Every row gives one point. The ring and each string are closed loops that go straight from each point to the next, and from the last back to the first. Before rounding, they use only three directions, however many columns there are. How many times does the string pass through the ring? Passing back the other way cancels.
In the rows, 128 means zero.

Ring:
[[196 105 130 140]
 [186 124 155 139]
 [146 157 192 132]
 [107 175 202 118]
 [ 68 179 191 104]
 [ 56 161 167 112]
 [ 76 132 141 138]
 [101 112 126 153]
 [155  88 105 158]
 [187  88 106 148]]
String:
[[148 112 141 163]
 [191 100 144 182]
 [193 125 177 173]
 [132 141 182 163]
 [115 151 169 122]
 [ 63 176 167  70]
 [ 26 166 149  80]
 [ 75 123 147 174]
 [129 114 152 185]]
Times through: 1

Ring, 9 rows:
[[167 151 127 120 147 162 176 153 123 113 132]
 [150 167 136 121 162 187 179 116 104 140 137]
 [117 166 150 117 160 185 155  77  98 162 150]
 [ 98 153 151 106 152 170 130  59 113 163 161]
 [ 87 125 141  85 138 138  94  54 152 144 174]
 [ 92  99 131  76 118 103  73  79 182 117 176]
 [110  86 131  89  95  72  77 131 182  95 165]
 [135  95 133 108  91  74 105 172 162  87 149]
 [162 124 128 119 118 118 150 178 139  94 134]]
String:
[[117 144 135  96 155 166 132  75 138 141 159]
 [109 137 143 103 138 146 122  86 131 141 159]
 [105 135 123  70 167 171 110  38 170 140 174]
 [ 74 124 131  62 158 157  79   7 177 151 188]
 [ 69 116 155  93 119 115  76  55 143 150 178]
 [ 84 118 158 109 107 106  92  93 128 142 166]
 [108 119 133  89 132 128 103  87 159 125 165]
 [ 99 110 118  61 147 137  83  49 196 122 180]
 [ 83 107 115  46 156 143  67  14 210 129 192]
 [ 67 121 159  98 119 119  80  55 133 156 176]
 [ 92 130 162 118 113 119 109  99 111 148 159]
 [113 134 133  91 148 152 120  77 148 135 162]
 [107 154 130  81 178 194 130  32 145 156 168]
 [100 178 148 102 184 216 151  24 102 183 162]
 [ 94 184 178 141 153 191 161  66  50 195 148]
 [105 151 169 138 120 139 140 115  79 158 146]
 [127 143 137 107 145 156 140 101 129 135 151]
 [142 169 121  93 190 214 169  66 133 145 151]
 [126 197 150 121 192 235 188  54  75 183 145]
 [110 187 161 127 171 210 170  59  69 186 148]
 [117 174 134  94 190 218 157  35 120 167 159]]
Times through: 3
String:
[[192 126 118 126 119 118 173 217 140  75 121]
 [189 114 105 106 122 113 156 203 171  65 130]
 [165 114 112  98 127 118 139 166 172  81 141]
 [150 120 114  91 138 133 132 133 172  96 150]
 [132 123 141 117 113 113 129 147 133 113 146]
 [140 121 153 141  90  90 138 192 108 108 133]
 [177 127 131 135 109 110 166 214 124  87 122]
 [154 139 152 148 105 116 164 194  91 115 125]
 [132 140 156 138 112 123 147 156  96 130 137]
 [163 164 142 138 144 167 188 159  91 129 125]
 [193 185 110 111 199 231 219 123 119 125 126]
 [171 172 112  99 191 216 191 101 134 128 138]
 [141 147 128 103 155 167 152 107 135 127 147]
 [128 149 148 122 136 151 149 119 107 139 144]
 [124 165 169 150 127 154 166 133  62 158 135]
 [135 165 159 143 136 162 172 134  74 150 133]
 [128 143 150 127 126 138 146 133 105 135 142]
 [134 135 136 110 134 140 139 123 133 123 148]
 [133 138 150 130 118 127 145 148 107 127 140]
 [147 138 155 148 103 113 159 188  91 118 128]]
Times through: 2

Ring (10 x 14):
[[199 139 121 127 110 176  91 185 143 139 145  95 132 107]
 [178 173 113 139 117 188  96 189 145 126 135  88 126 102]
 [140 208  94 156 120 189 112 180 146 112 113  89 119  96]
 [ 98 212  71 168 111 166 138 149 147 109  83 109 117  92]
 [ 88 189  80 163  94 145 155 120 142 123  78 124 121  99]
 [ 96 152 116 147  70 129 167  89 132 149  93 134 128 115]
 [127 106 165 123  48 120 168  71 121 180 124 137 136 133]
 [164  75 184 107  46 121 152  81 119 193 146 135 143 139]
 [193  67 171 103  60 129 128 111 126 186 154 128 145 133]
 [210  88 141 110  87 149 102 155 137 163 153 114 141 118]]
String (26 x 14):
[[179 218 145 141 125 225  89 207 139 121 154  61 118 107]
 [183 198  70 151 144 202  76 228 157 100 122  79 122  84]
 [194 184 130 135 123 206  84 206 143 126 152  74 124 105]
 [196 163 191 119  94 201 102 169 127 157 175  76 128 127]
 [177 144 171 122  85 175 118 145 128 159 156  96 131 125]
 [175 132 101 133 102 155 108 163 145 138 123 112 133 104]
 [173 131 152 123  84 161 121 140 132 158 144 107 133 121]
 [197 112 201 106  71 168 118 133 122 179 174  99 137 136]
 [231  71 209  90  66 158 105 137 122 192 190 104 145 140]
 [247  31 138  93  81 128  89 157 139 178 163 127 152 121]
 [210  61  99 113  90 124 101 154 146 158 132 133 146 108]
 [181  97 103 124  90 134 114 145 143 151 123 127 139 108]
 [169 120 157 121  76 152 129 127 129 164 143 113 135 124]
 [182 112 213 106  60 161 133 112 117 186 172 104 136 142]
 [217  75 217  92  59 155 117 122 118 196 187 107 144 144]
 [239  59 172  94  77 149  95 153 131 181 176 112 147 129]
 [223  94 228  93  66 173 109 137 117 192 197  93 140 144]
 [180 130 184 116  76 168 123 134 125 169 161 100 133 130]
 [167 137 136 128  89 160 120 144 135 151 135 108 132 115]
 [195 146 197 114  85 190 109 154 124 165 176  83 131 131]
 [199 163 166 123 104 200  94 182 133 146 166  77 128 118]
 [195 183  78 144 141 199  72 227 156 106 130  81 125  88]
 [171 179  50 153 137 178  87 211 160 102 106  97 125  82]
 [168 196  47 157 144 189  83 221 161  94 105  90 122  79]
 [169 210 117 147 127 210  93 203 144 115 137  73 119 100]
 [168 200 168 135 105 209 108 173 131 139 156  72 121 118]]
Times through: 1

Ring (9 x 14):
[[ 85  51  99 105  60 145 124  74 115 171 102 159 170 164]
 [ 98  84 101 111  92 144 131  92 122 147 112 166 141 162]
 [107 116 105 118 120 135 133 108 130 129 125 162 121 158]
 [123 170 112 130 165 115 133 132 142 105 146 145  88 151]
 [134 211 120 141 193  96 129 145 147  92 158 119  65 147]
 [130 207 122 141 181  89 123 137 143 103 154 103  73 148]
 [113 158 117 131 139  98 117 115 135 132 140 105 111 151]
 [ 97 106 110 119 100 112 115  95 127 157 126 118 147 155]
 [ 85  59 102 108  65 133 118  77 119 174 109 141 174 160]]
String, 31 rows:
[[ 75   7  94  95  16 167 126  47  95 190  75 173 188 175]
 [ 77  28  94  99  53 151 125  75 121 178 106 173 191 161]
 [ 81  58  96 104  94 127 120 105 149 166 140 163 192 145]
 [100 105 105 116 112 127 126 105 133 143 129 150 140 154]
 [ 89  80  98 109 113 125 123 114 151 152 145 163 173 145]
 [ 92  90  99 111 122 119 123 120 156 148 151 160 169 142]
 [106 123 107 120 128 122 127 114 137 132 135 147 127 153]
 [123 156 114 129 131 131 135 104 114 114 114 141  78 166]
 [127 159 112 128 140 141 143 110 116 102 114 161  68 167]
 [113 130 105 120 137 137 138 117 134 116 131 170 107 157]
 [ 93  89  97 110 126 126 127 122 157 142 151 172 165 143]
 [ 94  96 101 113 121 117 122 117 152 148 148 152 163 144]
 [ 87  66  96 106  99 136 127 105 144 155 134 174 174 150]
 [ 94  57  98 105  61 168 138  70 102 153  86 184 141 173]
 [102  76 104 111  57 168 138  60  85 149  70 167 116 182]
 [ 89  46 100 104  39 165 131  54  90 168  74 167 150 178]
 [ 71   8  94  95  26 155 121  57 109 194  91 166 202 166]
 [ 64  10  92  95  48 132 112  79 137 199 123 156 230 150]
 [ 96 103 105 116 113 116 120 108 140 150 137 138 152 150]
 [103 111 110 120 101 124 123  93 120 147 117 131 130 160]
 [104 112 112 121  89 125 121  82 108 151 105 120 124 166]
 [ 92  91 111 117  77 114 111  80 117 171 113 108 157 159]
 [ 94 101 111 119  89 107 110  88 124 167 122 105 155 156]
 [109 133 118 127  96 113 117  83 106 149 106  99 112 166]
 [112 138 118 128  99 117 120  84 103 143 104 104 102 168]
 [ 91  93 109 117  88 109 110  90 127 169 125 111 163 154]
 [ 77  63 100 107  94 104 107 105 155 180 150 131 207 139]
 [ 94  97 105 115 107 115 118 104 139 155 136 134 158 150]
 [ 93  92 105 114  98 120 119  98 133 157 128 137 158 153]
 [ 68  28  94  99  69 121 110  93 148 191 138 151 225 144]
 [ 70   9  95  96  25 152 119  56 109 196  91 161 204 166]]
Times through: 2

Ring:
[[114 157 121  89 120  57  94 115 134 108 145 157 198  95]
 [118 164  99 106 112 106 104 121 130 123 138 142 175 110]
 [120 123  76 177  86 189 153 160 106 164 122 114 110 171]
 [123  88  86 210  78 206 174 174  93 175 112 106  79 192]
 [142 108 138 149 112 155 125 111 109 127 102 117  96 110]
 [131 139 147  96 127  75  93  96 128 101 124 146 162  77]]
String, 26 rows:
[[114 182 128  52 133  22  69  94 147  88 152 169 228  63]
 [106 171 109  79 119  41  90 120 139 108 156 165 220  98]
 [103 153  95 112 105  72 114 144 128 128 153 155 199 131]
 [121 137 106 132 106 123 121 131 119 132 129 134 148 126]
 [129 162 108 107 116 130 101 105 128 120 124 132 151  97]
 [126 146 103 128 108 139 117 122 121 131 124 129 141 118]
 [125 140  99 138 103 147 124 130 118 137 124 126 135 129]
 [134 151  96 135 106 178 119 116 119 137 114 115 118 117]
 [127 135  68 177  86 221 150 150 107 166 114 103  95 165]
 [111 101  59 213  69 208 181 194  94 187 125 109  98 214]
 [116 106  84 187  83 174 161 170 101 165 124 118 111 181]
 [131 127 109 147 104 159 129 127 113 138 115 120 116 128]
 [132 103  97 188  89 204 156 149  99 160 106 105  80 162]
 [129  68  88 236  72 239 190 181  83 186 100  93  46 206]
 [142  99 115 182  97 207 148 131 100 151  95 101  66 142]
 [140 121 123 147 109 168 125 113 112 132 104 115  99 114]
 [151 105 140 158 112 186 128 104 106 130  90 105  70 107]
 [156  98 159 151 119 173 122  92 106 120  84 107  67  91]
 [130 105 130 151 107 130 131 129 109 132 115 128 117 126]
 [129 121 126 137 110 124 122 123 115 127 119 131 131 117]
 [148 143 156  95 133 115  86  71 127  96 105 130 129  55]
 [143 146 168  76 140  72  75  67 133  84 114 144 156  43]
 [128 145 157  78 134  42  81  88 134  89 131 157 183  62]
 [114 136 131 104 118  50 104 123 127 110 142 158 188 104]
 [120 136 119 121 112  98 114 125 122 123 132 142 159 114]
 [126 150 125 102 120  95  98 105 128 111 128 142 163  91]]
Times through: 4
String (31 x 14):
[[118 174  83 110 107 132 107 123 130 131 136 135 168 117]
 [109 142  78 146  93 135 135 156 117 149 140 134 157 157]
 [119 134  97 144 100 137 130 141 116 141 129 130 142 140]
 [126 144 102 132 106 144 119 124 120 133 123 127 137 121]
 [133 168 100 111 114 155 103 103 128 125 119 124 139  98]
 [127 179  88 104 112 146 101 109 131 126 128 129 157 102]
 [114 171  83 110 106 119 109 129 130 131 141 140 177 122]
 [124 192 101  75 123 103  82  95 141 108 136 143 187  79]
 [129 171 116  88 123 106  88  94 135 108 128 139 168  79]
 [128 144 117 118 114 122 109 113 123 122 123 133 146 105]
 [109 131 105 132 103  90 125 147 119 133 142 147 171 139]
 [100 143 117  99 113  24 106 141 130 114 159 170 218 119]
 [110 149 142  75 128   7  86 111 137  94 152 172 220  83]
 [136 158 163  62 142  49  68  68 139  79 125 154 180  40]
 [141 148 148  92 131 105  87  79 129  98 113 135 143  62]
 [129 130 123 129 112 123 116 118 119 124 121 132 137 111]
 [124 118 127 136 109 109 123 128 115 127 124 136 140 121]
 [142 120 159 114 127 103 101  90 120 104 109 134 127  76]
 [159 133 180  91 142 113  79  53 126  85  93 127 113  34]
 [154 140 163  96 136 125  85  63 126  94  98 125 117  48]
 [136 134 131 121 117 129 109 104 120 118 114 128 129  96]
 [126 123 124 133 110 115 120 124 117 126 123 135 139 117]
 [122 122 135 122 115  83 114 123 120 117 129 145 156 110]
 [119 126 129 120 114  77 113 126 121 118 134 148 165 113]
 [121 132 120 124 111 101 115 125 121 123 130 140 155 115]
 [134 153 133  96 125 104  92  91 130 106 121 138 154  76]
 [128 162 131  84 127  82  85  92 134 101 129 146 174  73]
 [121 146 114 114 113 102 108 120 125 121 132 141 163 109]
 [124 141 112 123 110 120 114 121 122 126 127 134 149 114]
 [129 166 113  97 120 115  95 100 131 114 127 137 161  88]
 [130 195 102  74 125 120  78  86 141 107 129 137 175  70]]
Times through: 1

Ring (6 x 14):
[[133 145 110 125 106 160 147 117 105 168  65 143 162 180]
 [ 63 133  81 120 141 131 167 108 143 126  94 186 189 150]
 [ 67 109 115 115 145  94 153 119 175  99 144 174 162 107]
 [143  84 193 113 118  76 117 148 186  95 183 114  96  62]
 [178  95 204 115  99  90 103 148 162 123 166  93  85  93]
 [173 127 161 121  93 129 116 130 120 163 107 108 119 160]]
String, 22 rows:
[[ 98  99 151 112 133  69 124 124 180 104 174 147 131 111]
 [132  75 200 109 125  53 111 148 203  82 208 116  91  51]
 [173  67 232 111 109  62 102 165 200  83 210  87  64  27]
 [170  92 198 117 104 102 119 155 167 110 157  99  91  66]
 [158 104 177 118 106 111 124 145 155 122 139 111 108  94]
 [203  95 216 118  89 108 104 159 153 128 152  78  75  81]
 [202 108 206 117  85  97  88 141 137 154 150  80  82 139]
 [181 126 174 118  89 101  90 121 121 174 131  99 106 192]
 [194 132 168 123  82 137 107 131 106 179  97  95 111 177]
 [165 123 155 123  99 145 134 139 125 148  96 115 125 126]
 [135 127 135 121 110 130 135 125 130 146 104 135 142 148]
 [121 142 109 123 112 141 140 111 113 164  82 149 162 188]
 [102 159  76 125 116 161 154  99  97 177  52 168 189 218]
 [ 99 157  71 128 119 180 171 108  99 166  37 172 194 188]
 [ 66 154  59 124 134 153 169  96 114 156  60 191 205 199]
 [ 85 132 100 119 131 118 147 108 139 138 107 169 172 166]
 [ 91 126 107 120 130 124 152 116 144 129 107 165 166 141]
 [ 51 129  83 117 146 105 156 100 153 124 118 190 187 162]
 [  7 123  64 113 167  84 165  91 175 102 137 217 204 154]
 [ 53 104 111 114 153  91 160 121 186  86 150 182 166  90]
 [118  98 154 118 126 113 149 145 172  96 140 138 129  63]
 [125 111 147 118 119 113 137 133 155 120 130 136 133 108]]
Times through: 2

Ring, 7 rows:
[[160 148 139 144 124 115 132 146 123  66 134  98 126 134]
 [151 143 131 147 134 109 136 132 118  71 130 109 113 126]
 [129 133 114 141 144 115 138 120 117  99 119 126 102 120]
 [113 128 102 129 145 131 136 123 122 127 111 133 106 121]
 [114 130 105 119 136 146 131 139 129 136 111 125 123 129]
 [127 137 118 120 125 149 128 155 134 124 119 112 136 137]
 [151 145 136 132 118 135 128 160 133  90 131  98 138 140]]
String:
[[144 141 126 137 131 122 133 140 123  87 126 109 123 130]
 [142 138 132 140 127 124 132 146 131  99 129 113 114 129]
 [169 152 147 143 116 119 129 158 127  59 139  89 137 140]
 [174 157 147 138 113 125 127 164 126  53 138  80 153 146]
 [145 143 129 131 124 133 129 153 129  93 127 103 134 137]
 [139 140 125 129 125 136 130 151 130 103 124 108 131 135]
 [153 151 130 122 117 144 125 165 129  84 126  88 161 147]
 [145 148 126 118 118 150 125 165 131  97 123  93 159 146]
 [140 143 122 126 127 137 129 150 127  98 123 104 138 137]
 [146 148 125 120 120 146 126 162 129  93 124  93 156 145]
 [144 146 129 118 114 154 123 172 137 106 125  94 157 147]
 [125 132 124 125 123 147 128 158 141 134 123 119 121 133]
 [139 140 126 131 127 133 131 148 129 101 125 109 127 133]
 [173 157 144 138 116 123 128 160 123  50 137  80 153 145]
 [192 165 155 148 113 109 129 160 118  19 145  69 155 146]
 [151 144 131 139 128 120 133 143 123  78 129 104 126 132]
 [130 133 123 135 131 129 133 141 131 115 123 122 110 126]
 [144 138 130 146 133 112 136 133 122  85 129 115 106 124]
 [164 149 133 155 139  92 140 120 106  40 132 102 114 125]
 [155 146 127 148 138 103 138 124 110  57 127 105 118 126]
 [134 136 121 135 134 126 134 137 125 103 122 117 115 127]
 [134 133 122 145 139 113 138 126 122  98 124 125  97 120]
 [163 148 132 155 139  93 140 120 107  42 132 103 112 124]
 [163 149 134 150 133 102 137 131 112  49 132  99 122 129]]
Times through: 2
String:
[[143 138 122 149 143 103 140 117 112  75 124 119 102 119]
 [139 139 113 145 148 104 141 111 107  74 119 119 107 119]
 [131 136 114 135 140 123 136 128 119  99 118 119 115 125]
 [112 125 111 130 138 135 134 134 132 139 116 134 101 122]
 [104 124  95 125 149 134 137 118 121 137 106 139 103 118]
 [117 132  99 125 147 131 136 121 116 116 108 126 118 124]
 [118 133 101 126 145 132 136 123 117 115 110 125 119 124]
 [125 133 115 130 135 132 133 137 127 117 118 122 115 127]
 [109 124 108 128 140 136 135 132 131 143 114 137 100 121]
 [113 127 100 133 151 122 140 112 116 119 110 136  99 116]
 [133 137 110 140 147 111 140 114 110  86 117 121 109 120]
 [141 140 120 140 139 115 137 127 116  83 122 114 116 125]
 [127 132 120 135 134 129 134 138 129 117 122 124 108 125]
 [158 144 136 153 133 101 137 131 117  61 134 107 109 125]
 [191 162 150 157 125  92 135 139 107   7 143  77 138 137]
 [171 154 143 147 124 110 133 146 118  46 137  89 135 136]
 [143 141 126 135 129 126 132 143 125  91 126 108 124 132]
 [134 135 129 136 126 131 131 148 134 112 127 117 113 129]
 [181 158 151 148 117 110 130 155 121  37 142  81 142 141]
 [175 156 146 147 121 110 132 149 118  41 139  85 138 138]
 [148 143 129 138 129 121 133 141 122  81 127 105 126 132]
 [129 133 122 135 132 129 133 141 131 115 123 122 109 126]
 [140 136 127 145 135 113 137 131 123  92 127 119 102 123]]
Times through: 5
